Every row gives one point. The window is the flat piece filled in between its corners: a triangle in 3 columns, a solid with four corners in 4, and so on. A path goes straight from each point to the next, and from the last back to the first. List the points from which the path goes on through the window.

Window:
[[  5  19 -53   3]
 [ 22 -34 -42  -8]
 [  1  12   2  -3]
 [-96  10  42  17]]
Path:
(1): [-49   7  14 -31]
(2): [-33   2  21  28]
(3): [ 28 -18 -42  40]
(4): [ 17  -5 -47 -42]
(5): [  4 -21 -40 -43]
(6): [ 19 -31 -29  27]
(7): [-12 -13  -8  37]
(8): [-34 -13 -12 -40]
(9): [ -8  12 -12 -31]
(10): [  3   7 -12  16]
(11): [ 26 -24 -27  44]
(12): [ -6  -1 -40 -56]
(13): [ -7   1 -16 -27]
(14): [22  3 -1 50]
(15): [ 26 -22 -22  45]
(16): [  1 -16 -32 -41]
Through the window after points: 5, 7, 9, 11, 13, 15

Window, 8 rows:
[[-46 -38  46   0  27 -28  22 -18]
 [ 65  71 -34 -60 -44   0 -46  11]
 [  6  22  67   1  26 -26  -6 -11]
 [ -3 -25  69   4   5  22  25 -11]
 [  2  22  -6  28  64   7   7   1]
 [  5  87  14  -1 -75 -12   0   8]
 [-35   5  59 -54  36  25   2  -5]
 [ 40  63   6 -48 -20 -15  29   8]]
Path:
(1): [ 12  72   3 -23 -11  -9   3 -44]
(2): [ 17  56   9 -21  -7 -23 -13  48]
(3): [  7   9  30 -27  24  -7   4  19]
(4): [  7  24  17 -31  20   1  11 -42]
(5): [ -4  47  17  -7 -18  -3   9 -42]
(6): [  2  27  24  -3  -9 -19   8  66]
(7): [ 32  48   6 -38 -21 -14   2  33]
(8): [ 34  58   2 -40 -19  -4   6 -15]
(9): [  2  13  24 -18  -1   7   8 -55]
(10): [  1   2  37 -15   1  -5   2  16]
(11): [ -2  14  30   3  23 -10   2  28]
(12): [  4  21  21  -2  25  -2   4 -33]
(13): [ 15  36  20  -8  -5  -4  10 -50]
(14): [ 11  21  30  -8  -1 -12   8  23]
(15): [ 23  41  16 -35  -8  -6 -17  73]
(16): [ 32  57   6 -33 -15  -1  -6 -21]
Through the window after points: 5, 7, 9, 11

Window, 9 rows:
[[-42 -44 -68 -15  19  -6   0 -15 -17]
 [-14 -77 -39  36   4  19  -8 -24 -16]
 [-18 -35 -17   4  39  -8  46 -23 -11]
 [  6 -40 -17 -10  26   7 -39 -19 -18]
 [-34 -51 100 -20 -27  14  -8  68 -20]
 [-21  64  16  13 -48   6  14   3 -10]
 [-23  14  37   5 -55 -45  19 -14  -7]
 [  8  27  10  48 -43 -36 -19  48 -14]
 [ 18  19   9 -12 -61 -10  24  21  -6]]
Path:
(1): [-24   6  35   2 -33  -8   5  20  12]
(2): [-14   3  36   7 -39  -2   5  12 -68]
(3): [ -8 -20  -2   5 -39 -11 -10  15 -87]
(4): [-15 -13   9   9 -23  -3 -22  26  26]
(5): [-20 -29  23  -2  -2   6  -7  18  28]
(6): [-13 -35  20  -3  -7   1   5   8 -64]
(7): [-19 -34 -12   8   8  -4  21 -16 -63]
(8): [-17 -32 -14   1  24  -4  22  -4  43]
Through the window after points: 1, 5, 7

Window (12 x 12):
[[   9   27   29  -10   -7  -78   17  -26  -99    8  -28  -11]
 [  -5   -6   30   28   22   29  -24   38   26   30    5    0]
 [  26   30    0   12  -11   26  -11    7   42   -2  -11   -2]
 [ -13  -12   30   -1   -4   37    7    7  -19  -16  -35  -11]
 [  10    2  -29   -7   23  -42   -8   23   -4  -22   40   -1]
 [  31  -34   14   12   -4  -25    7  -12    4   -6  -60  -18]
 [ -12  -21   -4   -2  -11    8  -31  -32  -54   46   22  -23]
 [  28   -9   23  -44   23   -1  -30    8   36   -3   11  -19]
 [  12  -16   29  -11  -15   -2   21  -13   44   10   30  -16]
 [  12   12   -7   10   42   25   45  -51   28   32   -9    0]
 [ -18   13  -21  -21    9    8    7   22   42   38    2   -6]
 [  27  -17   17  -28  -26    3   -4   31 -121   57   35  -20]]
Path:
(1): [  3 -17  10 -18   0 -18  -7 -25 -27  11  -8  35]
(2): [ 15  -7   9  -8 -17  19  -9   0  21   6 -12  43]
(3): [ 16  28   4  12   5  15  -5   8  16   0  -6 -42]
(4): [  9  -5  12  -1  11  -4   0   8 -21  16   3 -51]
(5): [  6 -27  21 -32   4  -7  -2  -9 -13  16  -3  34]
(6): [ 11 -27  -4 -36 -12 -23 -17  -6 -22  15   7  44]
(7): [ 24   8   8 -21   3  -9   3  -7 -30  10  10 -48]
(8): [ 15 -12   5  -1   7 -12   2   5  -2   1 -12 -35]
(9): [ 30 -19  15 -16   0 -18 -13  -5   0   8 -12  38]
(10): [  3   0   2 -13  -6   1   3   8  14  12  -9  32]
(11): [  5  10  -1   2  12   6  -1   7  14  15   1 -37]
(12): [  8 -16   8   1  14  -6   7  -3 -15  24   3 -53]
Through the window after points: 2, 8, 10

Window:
[[  4 -21 -54 -11  36  30   1 -23  58  32 -45 -37  -4  -3]
 [ 57  -4 -32 -52  -2  21 -40  53   4 -11  20  -5  23  12]
 [-17 -26  -5  24 -49  33  23 -42   4 -65 -13   0  30 -24]
 [-35  10  10  24 -29 -80 -16  -3 -34 -25  -1 -47  47 -27]
 [-31 -28 -50  -3  51  -7 -26  12  49 -20  23   1  16  10]
 [ 29 -40  -7  -7  20  -2  36 -13  46 -43 -26  21 -75  11]
 [ 13  44  20  42  13  17  -9  18   2  43 -54  29  64   0]
 [ 50  43 -46  67 -55  40 -17   4  70   4   6  -2 -53   6]
 [-26  61 -35  87  43  36 -18 -47 -10   3 -23 -46 -63  -1]
 [-40 -24  13  10 -59  52 -11  -7  19  45  62 -21   1  -6]
 [-90 -18 -18 -48 -30   1 -11 -25  12 -22  19   2 -20  -4]
 [ 23 -14   0  11 -45  31 -55 -24  14  32  -8  17  28 -14]
 [ 12 -18 -47  26 -35  27 -21  18 -10   7 -29   1 -15  -3]
 [ 30   8 -73 -46  23 -39  23  -6  26  60  24  79 -45   7]]
Path:
(1): [ 11  -4 -38  -9 -17  12 -14 -15  15   1  -1 -11   5  44]
(2): [  8 -15 -41 -17 -27  10 -12 -17  20  15   5   9  18  73]
(3): [ 12  -6 -23  -9  10   1 -14  22  24   5   0  11   3 -43]
(4): [ -3 -12 -27   0  -6  27  -5   8  46   2  20   5 -43 -71]
(5): [  3 -25 -53   2 -21   1 -13 -21   4  -8  -3 -17 -18  59]
(6): [  3   0 -17  22 -29  11  -7 -18   9  -2   7   2  -8  30]
(7): [ -1  -4 -12  14 -18  18 -18   3  17  -8   6   9 -11 -27]
(8): [ -2   2 -15  33  -9  30 -26   9  21  -4 -11  -9 -11 -49]
(9): [ -6  -4 -25  21 -13  19 -12 -19  22  -8  -3 -17  -6  38]
(10): [-10  -9 -12   9 -39   4  17 -38  10 -32  -4 -15  21  73]
(11): [ -9 -14 -17  22 -22  32  -5  -8  18 -18   0  10   0 -74]
(12): [  0  -3 -23  -8   6  24 -18  24  34   4  -6  -1 -12 -45]
Through the window after points: 10, 12

Window:
[[ -28  -26   11  -32    2   32  -48   -1  -11   10    6   17   11    8]
 [   2   33   29    3   19  -11  -25    0  -30   32    6    6   14   13]
 [ -14 -121   29  -33  -11    8   97    6  -29   32   -7  -10  -36  -12]
 [  -5   44   -5    7   -1   43  -27  -21   17   15   -2  -12  -64    7]
 [   8  -11   -3  -37  -69  -26   55   54  -31    8   -4  -26  -22   11]
 [  -5   26   25   -4  -25   -3  -26  -32  -12  -25  -15   11   14   18]
 [ -12   11   19   34  -10   25  -12   15   34    4  -10   -3  -13   17]
 [ -22   39   -7  -24    3  -28    0    1    1   16   29   44    3    0]
 [  -1   18    6   -8    3   31  -27  -10   -1  -36   36  -22   23   14]
 [ -34   12  -23    1    6  -58   -6   -5  -10   29   -7   -9   -6   13]
 [ -12  -30   12   33  -16   37  -28  -16  -29   -5   25   13   -9   -6]
 [ -35   26    5   10  -25   48    8   -2  -26   -6   -7  -11   14   18]
 [  -2   21   12   10  -52   39  -18  -28   13   19   16  -25   16   12]
 [  18   17  -24   13    7   36  -30  -19    0    7   -6   20   14   22]]
Path:
(1): [-11   2  -1   5  -9  25 -20  -2 -10   1  -2   0   9 -27]
(2): [-12  -2   7   3 -12  25 -13  -9 -16   3  12   7  -1  26]
(3): [-21  11   3   4 -12  19  -6  -5 -17   6  18  13  -5  60]
(4): [ -9  10  -4   8 -13  20  -7  -6 -11   4 -21 -22   9 -52]
(5): [ -4  -2  10  -9  -5   1   5   8 -18  14 -12  -5   3 -26]
(6): [ -9  -6  17  -5  -8   0   9   0 -19  19  14  -2  -9  36]
(7): [-18  -7   2   1 -14  21  -5 -12 -10  -3  14   6  -9  41]
(8): [ -7  -5  -4  -6 -15  25  -7  -3  -4  -2  -4  -6   7 -20]
Through the window after points: 1, 3, 5

Window (14 x 14):
[[ 48   7 -44 -13 -18  17 -53 -39 -14   4  14  31 -29  20]
 [ 44  13  11  69   2  30 -36  25  18 -14  35 -18  38  23]
 [-18 -11  12  19 -23 -34   2  13 -38 -32  40  23  16  -1]
 [-32   8  40 -24 -55 -11 -23  -8   4 -38  20   9  31   7]
 [ 49  35  15 -33  67  27  61  15 -69  -6 -24  29  -2  22]
 [  5 -40  56  -9 -24 -25   7  10  -4  45  15  -2 -49  29]
 [ -8 -47  11 -39   5 -56 -11 -28  21  25   3  24 -24  -9]
 [-47 -11 -18  27   0  40  57   3  13  -6   0  -3 -17   2]
 [ 37 -34 -59  19 -19  46 -33  17   2   6 -55 -40  24  -6]
 [ 50 -36  30 -16 -19  77  -6 -60 -57  -4 -18 -33  88  16]
 [ 50 -11   7  39 -57   3  50 -55 -14 -30 -73  22  66  15]
 [-20 -49  34 -28  31 -17 -57   2 -38 -26 -49  40 -29 -12]
 [ 64 -44  -2  38   0  27   6  53  15  11 -27  67  30  -6]
 [-10  19 -47  22 -18   0 -16 -21 -14  26 -44  54  26  -6]]
Path:
(1): [ 11 -28 -16  -3  -1   0  -8  -8  -7   5 -28  23  29  59]
(2): [ 17  -4   8   6 -14  10  -3 -14 -14   5 -24  20   1 -15]
(3): [ 27  -1  11  19 -21  19  -8 -13 -10  -7 -27   9  -2 -46]
(4): [ 12 -26  -7  -2  -3  14  -6 -10   1   4 -23  13  18  31]
(5): [  5 -39 -43  13  -2  21  -5   7   1  -8 -34  -6  40  63]
(6): [ 30 -16 -21  15 -21  36 -15   5  -6   6 -31 -18   5 -35]
(7): [ 12 -28  15   7 -24   9 -28 -15 -14  -2 -10   7   2 -38]
(8): [  2 -44   5   4 -21  -6 -21 -11  -1  -8 -14  21  26  43]
Through the window after points: 5

Window, 14 rows:
[[ 33 -20 -45  58 -10  -5  22  36 -16  25 -56 -14  41  38]
 [-61  53  54  13  -5  35 -35  42  31 -29  21  13   7  -1]
 [ -9 -38  28  16  58  11   7 -41  -9   9 -33  -1  -2  33]
 [ 46  31 -55  30  24 -10 -33  -7   6  63  54 -20 -26  -3]
 [-35  12  22  25  26  21 -45  63 -32 -31 -19 -25 -40   8]
 [-39  35   7 -11  30 -14  48  24   4  17  19  11 -23 -37]
 [  2  50   3  -2 -17  55  25  37  44  40  -1 -55   0 -19]
 [ 14  11  37 -20 -40  16 -11  51  58 -60 -21 -15 -32 -33]
 [-34  -5 -77  -8 -13 -46 -32  -7 -26 -26  19 -31  49  16]
 [-25  62   0 -31 -83  51   1  14 -50  -3   0   9   1   3]
 [-16 -13 -30  38 -11 -10  -1  34  11  27 -78 -15 -14 -29]
 [ 31 -66  -4 -28 -63 -24  -8   0 -12  14   9 -20  44  -5]
 [ 15 -52   7 -72  -3  24 -37  33  30 -30  15  28 -13 -34]
 [-40  -8 -37  24 -15   7  54  14  46   3  48  -9 -12 -45]]
Path:
(1): [  9  -5   3  -2  14  18  -2  13   6  -6  -1  -4   5 -33]
(2): [-46 -12   3 -20  -3  -4  -5  13  27  17  15   8 -34  44]
(3): [-22   6  -8 -10 -32  -5   7  33  40   6 -19  -9 -13  67]
(4): [ 10  -2  -3  34   2  14  -5  27  -8  -5 -25  -9  16 -32]
(5): [  2  14   5  -6  -4  20   5  19  -4 -16   0  -5   8 -39]
(6): [-41  -5 -28 -22 -47 -24  -9  63  40  28  10   2 -36  23]
(7): [-18   0 -23 -46 -35 -11 -13  34  20  20 -16  -5 -21  53]
(8): [ -5 -16  18  36 -14  21  13   8 -12 -37   1 -17  36 -75]
(9): [ -8  15 -10  12  -4  28   4  13  -5  -7  -6 -12  18 -60]
(10): [-19  22 -19  12 -20  -3   8  17  -4  16   4 -13  -4  24]
(11): [-41  22  -2 -12 -22   6  -8  47  52  29  15  -5 -37  41]
(12): [ 22  20 -12  19  -8  48  41   6  -2   5  -5 -47  32 -71]
Through the window after points: 1, 3, 11

Window:
[[ 31 -46  50 -48  39 -29  24 -11 -14 -53  52  13 -12  45]
 [ 11   8 -16  38  -7 -56  32   3 -27  81  10   3   7  -2]
 [ 22 -22  60  -1   7  15   2  50  21   6  16 -34 -57  40]
 [ 39  40 -11  30   4 -31  12 -64 -22  30 -33  -8  17 -41]
 [ 32 -31  11 -29 -11  30  60  55 -11 -18   0 -17 -19  34]
 [  2 -82  40   0  14 -18   5   2 -51 -58   9 -30 -11  45]
 [-11  30  -1  56  10 -25  75 -56 -12  21  12 -23  -9 -15]
 [  2 -99  44 -34 -12 -14  21 -17  31 -39   7   2  -8  52]
 [ 29  40 -48  82   3  -3  14 -27  -1  35  19   8  19   9]
 [  6  32 -20  19 -28 -47  15   3   9  12  28 -49  22  -4]
 [  2  13 -65  16  38 -25  16 -18   3  49   2 -37 -15  -6]
 [-17 -15  29 -33 -19  35   8 -14 -33   2  32  -7 -22  35]
 [-31  39  -3  29  28 -13  22  13   2  25 -17   5  28  -2]
 [ -4 -18  13 -16 -20 -19  15  25  -9 -43   2  17 -69  39]]
Path:
(1): [  7 -17   2  18  -6  10  -1  -2  -1  18  42   1 -11 -52]
(2): [  7 -25  -4   9   2 -14  12   6   3  -6  20 -21  -9 -52]
(3): [  3 -16  22   4 -10 -31  30 -19  -9 -10   7 -21   5  82]
(4): [ 22 -22  15 -19  11 -21  31 -24   9 -30 -25  -4 -19  98]
(5): [-16 -81  34  -9 -24   3  14   3   8  -3  47  -5  -2 -32]
(6): [ -2 -18   7  14   1  -8  22  -3   3  -4  22  -3 -16 -28]
(7): [ -5  20   4  19  12 -37  18 -18 -12  13  -8 -15   1  58]
(8): [ 15  21  -1   8   7 -32  52 -12  -8  24  -9 -10  -6  51]
Through the window after points: 2, 4

Window:
[[ -10    8   46  -13  -52   26   17   81  -53   -2  -18  -59  -13   38]
 [  18  -29   25  -16  -47   28   -3   35  -32  -49  -17   33  -58   -2]
 [  35  -26  -19  -21  -26   14   -1  -23   -6   34    5   15   22  -12]
 [  26   47   -4    1  -48  -14   37   47   21  -45   -6   -1    3  -20]
 [  -3   -1   -7   19    4   -6  -67  -71  -34  -11   36    7  -36   33]
 [-100   30    7  -15  -25   42   15   15   82   21   27  -47   10  -10]
 [   6   25   26   21  -61   56  -56  -28  -32   18   31   -1  -20   -8]
 [  11   26   62   -5    9   -5   -3   34   49  -14  -15   28   -5  -34]
 [  50   68  -67  -10   23   21    9    3   15   28   21   19  -10  -56]
 [ -39   70  -19   17   15  -40  -51  -47   27   42  -39   40  -16  -13]
 [  22   18  -33   20  -12   27  -52   11   14   13  -17  -14   10   -3]
 [ -47   50   25  -23   -5   36   46   46   31  -58   -5   36   24    4]
 [ -64   15  -52    5  -17  -33  -48   32  -18   25   52   -1   18   28]
 [ -12  -37  -22   48    0  -26   68   72  -26  -21   -2   39   10   13]]
Path:
(1): [ 23  28   4   8 -34  15   7  26  26   5  21  33  -9  35]
(2): [ 28   6  -2  13 -19   7  -2   6   8  10   1  31 -12  12]
(3): [-30  19   7  -4  -2  19   6  13 -17 -30  -9 -18  -1 -50]
(4): [-17   5 -10   4  -4  24 -11   4 -20 -19 -24  -3  17 -57]
(5): [ 49  37 -35   7 -17   4 -16  21  29  31  30  21 -33  44]
(6): [ -4  31   1   0 -22  12 -23  10  26  27  20  32 -24  26]
(7): [-16  28  -7  -3 -13   8 -30  -1 -19 -22   2 -26  16 -43]
(8): [-75  12  -2  10 -17 -22 -31  37 -30  -6  -4 -49  38 -30]
(9): [ -9  20 -14  -1 -14   7   5  24  27   7  28  33 -11  23]
(10): [-12  41   2   8  -8   2  -9  10  16   6   4  24 -23  19]
(11): [-12  32  -5   3  -4   3 -20   8   0  -3  -3   2   1 -41]
(12): [-43   1  -2 -14   1  17   5  28 -26 -42   6 -40  10 -58]
Through the window after points: 4, 8

Window, 14 rows:
[[-63  30  14 -25 -33 -34  30 -60  58  13 -11   3  19   1]
 [-47 -48  80  -2  18 -21  14  12 -19  47   0  -1 -48 -46]
 [  5 -20 -89   6  -8 -42  10 -15  27 -18  21   8  18 -23]
 [ 10 -12 -47 -33  -2 -26 -21 -24  67 -11 -18 -49  64  18]
 [ 11  27 -40  59  19 -17 -34 -18  47 -31  16 -21  23 -32]
 [ -1   5  31 -36  38  56  78  35 -31  20   2 -15 -10 -30]
 [-16 -17  74 -14  14  33  72  93  -1  26 -34  44 -12 -13]
 [ 28 -16  67  17  29 -40  24 -16 -12  50  29  38  11 -39]
 [-13  -1  37   3  32  26  27  28 -57  63 -44  35 -22   2]
 [ 16  31 -14 -36 -59 -28  14 -20  69  25 -17 -34 -25   7]
 [  9 -42  12  17   2  86  35  35  -8  21  28  14   1  20]
 [ -2   9   0 -51 -55  -9 -23 -50  44 -13 -30   9  16 -46]
 [ -2 -35  59  39 -14   4  67  12 -39  31 -34  -7   4 -35]
 [  2  -6  24 -34  -7 -27  28 -55  46 -34 -41   3 -31  15]]
Path:
(1): [-13 -10  21  -2  -7  -6  31  24 -33   0  -7  -7  18  32]
(2): [  3   1   3  -5 -10  -9  14 -13 -24   9  -1 -12  -4  -3]
(3): [-13 -22  24  -4   8   0  22 -15  50  29 -22  11  10 -50]
(4): [ 18 -44  46  20  26  13  73   7  52  29 -30  20   7 -13]
(5): [-22  14  25 -39  -3  17  26  46 -21   4 -10   5 -10 -12]
(6): [-24  23   5 -17 -34 -34  14  20  -2 -21   7 -44 -35  10]
(7): [ 12  -2   8   1  -3  -3  15 -22  43  27 -19   5   4 -22]
(8): [-18 -18  11   8 -19  12  37 -27  42  31 -23  19  -8 -25]
(9): [  8  18  19 -13  11 -22   6  25 -35 -16  21 -18   1   4]
(10): [ -8  31  73  -9   0 -11   0  56 -46 -38 -21 -22  36   8]
(11): [ -7 -33 -16  -2  19  22  52 -38  14  82 -30  43 -50 -17]
(12): [ 11 -15   7  -8  14  12  42 -10  17  22 -18  18   8 -25]
(13): [-10  17  32  -9 -11   9  35  36 -14   9 -10  -7   0   2]
(14): [-21  11  31  -4 -22 -19  30   3 -25  20  -5  -8   4   4]
(15): [-21   0  21 -10  14   2  27 -20  24  32 -22  25  -1 -16]
(16): [ -4 -20  12   5  17  14  24  -9  14  21 -12  24 -10 -45]
Through the window after points: 4, 6, 10, 14
